Each point is reached from the start by the listed moves, each made once or not at all, plus a little noise. Is the number of moves made odd or even? Then give how often each move was made.
In the rows, zero is written as 128.

Moves:
(1): [185 123 119 127 150]
(2): [147 218 162 106 119]
(3): [150  83 219 139 161]
Start: [130 132  92 125 190]
Points:
[151  86 182 137 222] -> odd (0, 0, 1)
[131 131  93 126 190] -> even (0, 0, 0)

Moves:
(1): [202 117  95 131 121 103 144 156]
(2): [138 204 165 112  73 124 128 113]
(3): [136 102 177 103 144 133 169 114]
(4): [125 133 165 192 128 130 124 143]
(5): [151 144 128 141 196 118 134 133]
(6): [147 130 113 127 121 217 143 144]
Start: [127 106 136 148  93 136 109 141]
Points:
[233 189 141 148 102  96 132 160] -> odd (1, 1, 0, 0, 1, 0)
[217 143 188 107  47 113 164 137] -> odd (1, 1, 1, 0, 0, 0)
[232 149 210 174  38 206 176 169] -> odd (1, 1, 1, 1, 0, 1)
[168 129 155 226 155 216 127 175] -> odd (0, 0, 0, 1, 1, 1)

Moves:
(1): [198 117 128 137 115 104 169 143 151 115]
(2): [156 188 163 152 150 142 114 132 118 160]
(3): [112 111 188 146 124 105 144 118  69  99]
(4): [107 141 119 180 115 133 129 117 136 149]
(5): [111 117 131 128 191 122 127 131 148 116]
(6): [138 124 128 134 143 191 102  95 120  96]
(7): [108 148 101 115 143 147 186 117 123 121]
(8): [111 113 146 127 126 156 135 160 134 122]
(9): [119 142 145 113 118 133 134  97 186 129]
Start: [115 105 155 121  83 143 131 149 119 102]
Points:
[ 77 101 208 191  66 128 145 125  67  99] -> even (0, 0, 1, 1, 0, 0, 0, 0, 0)
[160 171 210 213  90 135 238 133  78 103] -> odd (1, 1, 1, 1, 0, 0, 1, 0, 0)
[139 175 188 185 155 249 201 115 216  89] -> even (1, 1, 0, 1, 1, 1, 1, 1, 1)
[157  63 220 143 130  86 186 155  99  48] -> odd (1, 0, 1, 0, 1, 0, 0, 0, 0)
[ 62 103 183 162 133 237 114 106 203  79] -> odd (0, 0, 0, 1, 1, 1, 0, 1, 1)
[ 72 169 217 208 167 148 192 122  73 109] -> odd (0, 1, 1, 1, 1, 0, 1, 0, 0)
[ 48 106 181 184 159 203 176  89  76  46] -> odd (0, 0, 1, 1, 1, 1, 1, 0, 0)

Moves:
(1): [176 119 162 118 142 151 126 150 106 107 116 118 156]
(2): [165 199 108 144 107 144 145 177 124 121 124 104 124]
(3): [ 99 131 186 108 117 126 119 135 133 140 116 122 123]
(4): [125 127 159 226 120 111 122 117 124 121 133 168 104]
(5): [130 156 155 125 182 146 134 113 187 139 138 120 153]
(6): [112 124 120 129 118 175 130 113 124 106 141 133 147]
(7): [152 142 152 101 131 132 202 116  96 137 105 126 137]
(8): [ 95 118 135 137 141 127 156 163 123 102 136 133 117]
(9): [132 114 129 138 102 133 152 130 174 119 137 123 116]
(10): [124 126 126 140 142 178 120 152 134 202 109 139 122]
(11): [131 133 134 121 117  89 134 137 127 155 193 127 141]
(12): [ 90 136 115 107 114 109 142 155 158 124 124 212 131]
Start: [121 110  55 177 136 146  88 150  71 145 192 148 122]
Points:
[182 210 161 155 162 165 105 221 105 166 237  99 179] -> odd (1, 1, 1, 0, 1, 0, 0, 0, 0, 0, 1, 0)
[129 134 235 226 199 171 180 176  70 125 168 168 146] -> even (1, 0, 1, 1, 1, 0, 1, 1, 0, 0, 0, 0)
[ 35 112 130 120  80 141 227 204 112 133 244 228 139] -> odd (0, 0, 1, 0, 0, 1, 1, 1, 1, 0, 1, 1)
[138 191 158 226 102 249 170 241  45 180 135 246 144] -> even (1, 1, 1, 1, 0, 1, 1, 0, 0, 1, 0, 1)

Moves:
(1): [143 123 127 121 123 113 137 134 130 114 136 127 127 132 128 123 130 123
 133 123]
(2): [130 156 124 143 110 128 127 119 135 134 124 124 109 122 128 121 108 129
 118 115]
(3): [136 139 162 136 140 132 126 129 141 129 124 126 132 120 140 123 131 126
 119 125]
(4): [134 123 129 158 122 130 148 121 131 129 132 130 116 121 124 136 127 111
 121 150]
(5): [136 142 116 149 152 110 129 116 137 126 110 137 137 125 135 126 135 123
 130 128]
(6): [139 133 117 132 118 152 125 129 136 122 119 124 124 125 128 137 121 130
 129 125]
(7): [114 126 121 130 139 130 156 121 125 125 127 136 126 125 160 122 130 116
 118 125]
(8): [123 132 122 139 137 131 131 157 127 144 139 129 135 132 126 124 113 120
 128 136]
(9): [112 126 123 124 118 125 136 134 154 118 110 141 115 147 118 126 118 139
 150 131]
(10): [145 121 130 118 132 128 138 114 129 151 137 130 139 122 136 137 113 138
 128 124]
(11): [113 142 125 123 139 129 118 113 141 120 142 118 120 137 136 141 123 129
 130 141]
(12): [133 139 130 124 125 132 124 121 120 126 134 145 129 127 135 118 134 121
 133 136]
(13): [123 131 133 140 115 125 128 121 129 116 129 121 157 128 118 113 128 131
 135 124]
(14): [135 138 127 104 137 130 144 124 118 149 117 116 128 155 125 136 125 117
 126 141]
(15): [131 114 134 139 115 122 112 126 133 138 116 114 129 132 159 137 128 117
 141 128]
(16): [120 147 127 128 129 121 137 134 133 126 123 126 132 131 133 153 128 121
 133 119]
(17): [133 144 117 135 124 134 133 123 140 137 133 115 123 122 135 123 149 132
 142 126]
(18): [131 135 127 140 129 121 137 139 113 120 128 128 136 147 138 125 131 160
 130 132]
Start: [135 127 148 129 142 137 121 134 139 140 121 140 121 124 159 129 129 117
 105 124]
Points:
[153 150 163 149 152 124 200 106 187 163 114 112 104 174 249 151 125 116
 135 162] -> odd (1, 0, 1, 1, 0, 0, 1, 0, 1, 1, 1, 0, 0, 1, 1, 0, 1, 1)
[154 137 125 186 123 124 157 122 189  98  89 152 129 133 142 123 121 105
 134 138] -> even (1, 0, 0, 1, 1, 1, 0, 0, 1, 0, 0, 0, 1, 0, 0, 0, 0, 0)
[134 173 132 143 100 125 114 109 197 130 120 128  78 147 201 123 122 109
 156 129] -> odd (1, 1, 0, 0, 0, 0, 0, 0, 1, 0, 1, 1, 0, 0, 1, 0, 1, 0)
[156 178 171 128 130 117 155 148 169 146  92 125 119 185 216 142 149 121
 160 134] -> odd (1, 0, 1, 0, 0, 0, 0, 0, 1, 0, 0, 1, 0, 1, 1, 1, 1, 1)
[151 203 154 199 145 143 151 106 152 115  92 156 145 119 217  92 123 129
  93 110] -> even (0, 1, 1, 0, 1, 1, 1, 0, 0, 0, 0, 1, 1, 0, 0, 0, 0, 1)
[178 140 181 202 124 161 139 140 145 165 127 134 165 126 211 128 103 119
 117 153] -> odd (0, 0, 1, 1, 0, 1, 0, 1, 0, 1, 0, 1, 1, 0, 1, 0, 0, 1)
[144 156 141 194 143 132 155 146 212 129  84 130 145 129 226 103 131  94
 150 116] -> even (1, 0, 1, 0, 1, 1, 1, 1, 1, 0, 0, 0, 1, 0, 1, 0, 1, 0)
[151 154 121 180 165 111 186  75 177 135 143 129 141 110 207 126 140  95
 117 141] -> even (1, 0, 0, 1, 1, 0, 1, 0, 0, 1, 1, 0, 1, 0, 0, 0, 1, 0)
[146 140 139 130 103 136 126 144 177 116  91 148 109 149 192 156 118 100
 157 118] -> even (1, 0, 0, 0, 0, 1, 0, 0, 1, 0, 0, 1, 0, 0, 1, 1, 0, 0)

Moves:
(1): [150 133 115 119 131 117 153 120 141 109 134 166 139 117 118 142 149 137
 122 122 140 140 100 131 112 127]
(2): [125 136 142 135 115 127 107 138 123 119 132 133 134 138 108 138 135 108
 131 122 123 131 127 125 144 111]
(3): [127 133 124 129 112 132 123 112 113 137 136 110 133 139 109  98 130 111
 131 121 128 122 128 139 110 121]
(4): [119 121 123 132 119 133 123 118 126 150 114 127 141 164 120 131 148 116
 119 127 140 111 122 126 145 123]
(5): [147 122 133 116 114 135 127 129 125 124 114 116 123 151 110 122 131 108
 152 127 108 130 131 121 122 137]
(6): [137 130 123 144 129 130 129 134 137 126 120 118 140 126 124 140 133 135
 113 116 125 135 136 122 130 136]
(7): [118 123 123 126 122 115 130 123 134 135 131 121 122 127 125 133 129 134
 139 110 118 125 128 121 131 119]
(8): [114 128 136 114 135 107 121 120 124 133 147 117 143 170  95  95 131 112
 138 119 115 134 117 128 148 166]
(9): [117 123 121 130 128 112  94 114 111 136 115 141 142 145 101 120 134 118
 134 128 116 106 125 145 130 156]
(10): [131 122 130 123 137 128 133 137 137 124 131 137 129 129 127 121 112 127
 121 100 132 126 147 116 120 131]
(11): [122 135 113 122 133 153 143 110 135 106 111 125 102  97 156 136 122 112
 129 128 142 135 142 134 141 124]
(12): [128 127 116 125 134 109 128 139 123 130 149 127 142 128 116 132 107 112
 126 146 114 118 136 118 116 129]
(13): [114 119 123 116 133 139 124 128 123 133 126 115 132 138 137 143 139 121
 124 121 137 134 132 140 116 118]
(14): [106 127 139 144 141 103 153 140 125 142 118 118 126 135 111 130 141 134
 144 140 130 129 136 131 117 112]
(15): [134 127 120 118 133 127 131 139 130 120 144 125 140 135 132 118 136 149
 152 136 150 141 134 129 152 112]
(16): [134 130 117 127 130 125 126 132 115 135 125 130 125 140 128 133 129 119
 124 116 136 122 114 137 134 134]
(17): [114 128 125 106 130 125 138 135 135 127 115 132 132 142 122 132 125 138
 122 129 135 109 127 140 142 121]
(18): [130 117 119 130 104 135 121 141 138 154 145 138 108 123 115 127 132 111
 128 125 147 133 134 168 141 132]
(19): [124 127 118 133 129 131 132 132 137 120 122 143 108 141 123 122 133 130
 125 124 119 134 123 126 124 117]
(20): [132 145 120 136 105 123 103 134 120 149 118 124 109 135 105 127 106 128
 105 154 144 151 136 124 119 138]
(21): [128 129 115 132 131 135 127 127 150 138 121 125 124 120 123 129 138 124
 136 128 128 130 107 138 111 112]
(22): [129 134 135 130 125 117 120 124 133 124 133 124 111 125 126 119 163 125
 129 141 117 117 134 120 131 116]
(23): [106 133 139 147  97 115 121 125 150 143 107 132 134 156 145 109 131 114
 119 130 122 118 121 135 131 150]
(24): [129 128 134 143 139 129 129 111 144 108 154 135 103 128 133 149 106 143
 139 128 132 129 144 136 120 135]
Start: [141 104 126 104 143 116 117 149 133 107 109 122 113 137 121 106 105 110
 108 132 126 101 122 122 148 136]
Points:
[129 100 115 147  88  72  85 138 180 138 101 143  96 228  15 105 189  22
 137  76 125  86 120 207  99 144] -> odd (1, 1, 1, 0, 1, 1, 0, 0, 1, 1, 0, 0, 1, 1, 0, 1, 0, 1, 0, 0, 1, 1, 1, 1)
[ 96 105 122  94 158  90  89 117 164  68 114 130 109 187  60 121  80  84
 119  59 114  83 165 137 206 182] -> odd (0, 1, 0, 0, 0, 1, 1, 1, 1, 1, 1, 0, 0, 0, 0, 0, 1, 0, 0, 0, 0, 0, 0, 1)
[133  87  74  53  99 118 129 108 158 118 132 113  79 225  53  55 212  38
 160  95 148 123 112 168 187 110] -> even (1, 0, 1, 1, 1, 0, 1, 1, 0, 0, 1, 0, 1, 0, 1, 0, 0, 1, 1, 0, 0, 1, 0, 0)
[ 82 102 105 124 142  21 144 135 183 105 102 185 108 204  61 124 108 120
 124 137 101  59 112 153 120 153] -> odd (1, 0, 0, 0, 0, 0, 1, 0, 1, 0, 0, 1, 0, 1, 0, 0, 1, 0, 1, 0, 0, 0, 1, 1)
[118 126 148 120 154  35  92 177 143 103 184 111  97 210  24  85  89  95
 141 164 132 128 184  96 166 133] -> odd (0, 1, 0, 0, 0, 0, 0, 1, 0, 1, 0, 1, 0, 1, 1, 0, 0, 0, 0, 1, 0, 1, 0, 1)
[102 121  97 135  84  79 143 131 192 120 109 136  81 211  71 119 196  76
 129 104 192  80 130 196 211  90] -> odd (1, 1, 1, 1, 0, 1, 1, 0, 0, 0, 1, 0, 0, 1, 1, 1, 1, 1, 0, 0, 0, 1, 1, 1)
[159 121  68  94  94 132 111 136 176  95  71 149  75 179  62 124 152  76
 138 128 159 148  92 116 168  74] -> even (1, 1, 0, 1, 1, 0, 1, 0, 0, 0, 1, 0, 0, 0, 1, 0, 0, 0, 1, 1, 1, 0, 0, 0)
[123  76  69  54 166  86 121 102 159  72 137 154 114 242  53 106 121  66
 163  85 128 100 142 130 164 167] -> odd (1, 0, 0, 1, 1, 0, 1, 1, 1, 1, 1, 1, 1, 0, 1, 0, 0, 0, 1, 0, 0, 0, 0, 1)
[109 153 131 136 100  37 109 142 198 116 126 118 117 239   7  69 166 101
 124 155 149 126 109 155 152 129] -> odd (1, 1, 1, 0, 0, 1, 0, 1, 0, 0, 0, 0, 0, 1, 1, 0, 1, 0, 0, 1, 1, 1, 1, 1)
[164 113  60  82 129 110 138 152 218  88 128 162  52 178  26 115  68  61
 100 112 143 140 140 160 132 177] -> odd (1, 0, 0, 0, 1, 1, 0, 1, 0, 1, 1, 1, 0, 0, 0, 0, 1, 1, 1, 1, 1, 0, 0, 1)

Moves:
(1): [141 131 142 122 132 119 126 118 114 129 120 131 117 128 136 135 130 129
 119 111 122 119 127 128 145 130]
(2): [123 119 132 126 125 118 126 131 127 133 147 132 132 143 135 132 144 118
 120 154 148 125 121 114 118 145]
(3): [123 124 133 128 119 118 130 134 126 127 129 136 107 118 125 130 135 134
 128 138 133 113 134 143 127 130]
(4): [143 127 146 134 133 135 131 126 137 126 131 125 128 119 130 126 140 122
 140 127 127 134 115 132 120 132]
(5): [130 136 106 126 140 133 130 129 140 131 150 124 131 140 128 134 126 114
 120 104 125 124 124 124 129 133]
(6): [130 110 128 137 108 136 134 132 132 122 115 130 125 122 109 142 118 128
 124 132 126 109 127 123 132 131]
(7): [139 135 131 136 122 127 122 134 138 133 104 121 129 128 113 139 145 127
 133 137 134 114 135 127 128 139]
(8): [131 134 128 121 131 120 131 126 143 115 131 132 130 131 138 120 112 129
 140 139 143 131 131 134 128 129]
(9): [121 120 126 126 136 120 142 115 145 123 125 121 125 135 119 151 141 125
 123 144 132 132 134 123 140 132]
(10): [120 139 117 139 122 128 120 118 129 134 130 145 120 139 136 124 137 132
 134 127 136 120 142 144 126 140]
(11): [117 120 134 120 126 128 137 122 128 123 120 120 123 127 130 131 125 127
 131 136 115 141 126 123 118 150]
(12): [138 150 135 129 120 120 132 128 124 126 150 122 134 122 137 137 139 138
 142 126 119 129 112 129 126 115]
(13): [142 123 114 129 129 123 124 124 135 133 126 135 136 134 139 126 122 133
 139 121 127 123 133 128 128 114]
(14): [142 143 132 114 130 127 145 129 129 115 132 122 135 131 137 127 135 125
 124 131 140 131 144 142 113 126]
(15): [121 119 122 132 126 135 139 130 131 145 123 139 127 125 128 128 128 137
 120 120 134 140 127 114 125 140]
(16): [136 121 132 130 141 115 131 125 118 128 134 138 131 113 129 138 121 126
 139 118 137 134 133 140 123 123]
(17): [134 131 159 137 117 140 117 148 142 130 140 123 134 122 104 127 128 121
 127 128 109 135 117 103 133 119]
(18): [117 127 138 134 141 132 117 124 138 137 117 131 124 136 133 133 118 131
 134 139 136 133 128 141 118 137]
(19): [117 139 142 131 139 138 122 122 128 129 132 132 125 123 116 141 144 140
 134 146 114 121 126 133 140 144]
(20): [128 119 140 116 131 121 135 131 134 127 124 134 128 137 121 131 126 138
 124 126 141 133 123 141 136 126]
(21): [135 130 134 127 138 135 132 128 131 133 136 128 126 139 111 126 127 120
 138 131 129 132 129 119 132 125]
(22): [121 133 128 125 140 122 136 135 131 123 111 157 124 129 129 124 134 118
 120 140 129 145 124 125 131 126]
(23): [114 125 136 132 144 119 141 126 147 126 121 132 136 127 110 140 136 128
 125 123 125 121 118 113 128 133]
(24): [112 127 121 116 126 133 137 117 104 157 139 137 134 139 142 114 121 121
 127 122 121 138 130 130 144 134]
Start: [107 122 144 139 109 143 126 127 133 133 123 145 122 125 134 143 131 118
 127 139 139 145 137 113 132 118]
Points:
[112 126 192 159 107 127 139  94 153 133 134 168 118 126 133 198 186 134
 154 162 118 107 105 100 133 172] -> even (1, 1, 0, 1, 0, 1, 0, 0, 0, 1, 1, 1, 1, 0, 0, 0, 0, 0, 1, 0, 0, 0, 1, 0)
[118 137 197 154  79 146 179 141 170 169 143 190 109 146  97 178 210  92
 133 203 164 152 136  88 137 160] -> even (0, 1, 1, 1, 0, 1, 1, 0, 1, 1, 0, 1, 0, 1, 1, 0, 1, 0, 0, 0, 1, 1, 0, 1)
[ 96 113 184 154 139 162 164 112 176 174 145 186 130 119 114 202 144 108
 153 150 100 190 103  88 148 157] -> even (0, 0, 0, 1, 1, 1, 0, 0, 1, 0, 1, 1, 1, 0, 1, 1, 1, 1, 1, 0, 0, 1, 0, 1)
[ 95 130 180 136 120 135 175 140 190 184 158 154 126 151  65 192 174 113
 126 129 134 149 110  72 171 137] -> odd (0, 0, 1, 0, 1, 0, 1, 0, 1, 0, 0, 1, 0, 0, 1, 0, 1, 0, 0, 1, 1, 0, 1, 1)
[140 130 188 125 158 108 184 109 191 120 125 206 101 120 138 218 153 139
 148 152 178 149 130 165 146 139] -> even (1, 0, 1, 1, 1, 1, 0, 1, 1, 0, 0, 1, 1, 1, 1, 1, 0, 1, 1, 1, 0, 1, 0, 0)
[ 86 144 185 111 164 139 164 114 180 142 149 170 119 146 135 159 143 121
 143 154 165 142 129 166 134 162] -> even (0, 0, 1, 1, 1, 0, 0, 1, 0, 0, 0, 0, 0, 1, 0, 0, 0, 1, 1, 1, 0, 0, 1, 1)
[110 120 181 150 129 129 137 144 214 144 120 184 135 162 102 170 186  89
 132 154 147 152 108  79 118 166] -> odd (0, 1, 0, 1, 1, 0, 1, 0, 0, 1, 1, 0, 1, 0, 0, 0, 1, 0, 0, 1, 0, 1, 1, 0)
[ 77 116 148 115 134 113 202 107 178 169  81 207 108 171 108 171 179 118
 129 171 171 165 171 121 144 168] -> odd (0, 0, 1, 0, 0, 0, 1, 0, 1, 1, 1, 0, 1, 1, 1, 0, 0, 0, 0, 1, 1, 1, 1, 1)
[ 99 141 211 145 159 127 169  98 199 107  88 202  78 137  99 198 174 115
 144 203 166 122 151 148 149 168] -> odd (1, 0, 1, 1, 0, 1, 0, 1, 1, 1, 0, 0, 0, 1, 0, 0, 0, 1, 1, 0, 1, 1, 1, 0)
[133 131 249 136 117 120 153 128 151 152 163 179  95 131 133 175 173 123
 155 157 173 173 122 135 101 165] -> even (1, 1, 1, 1, 0, 0, 0, 0, 0, 1, 1, 1, 0, 1, 1, 1, 1, 1, 0, 1, 1, 0, 0, 0)
[127 133 171 127 108 136 197 122 170 148 132 175 133 153 126 173 178  91
 141 205 186 170 131  88 134 156] -> even (0, 1, 0, 1, 0, 1, 1, 1, 1, 0, 0, 1, 0, 1, 1, 0, 0, 0, 0, 0, 1, 1, 0, 1)
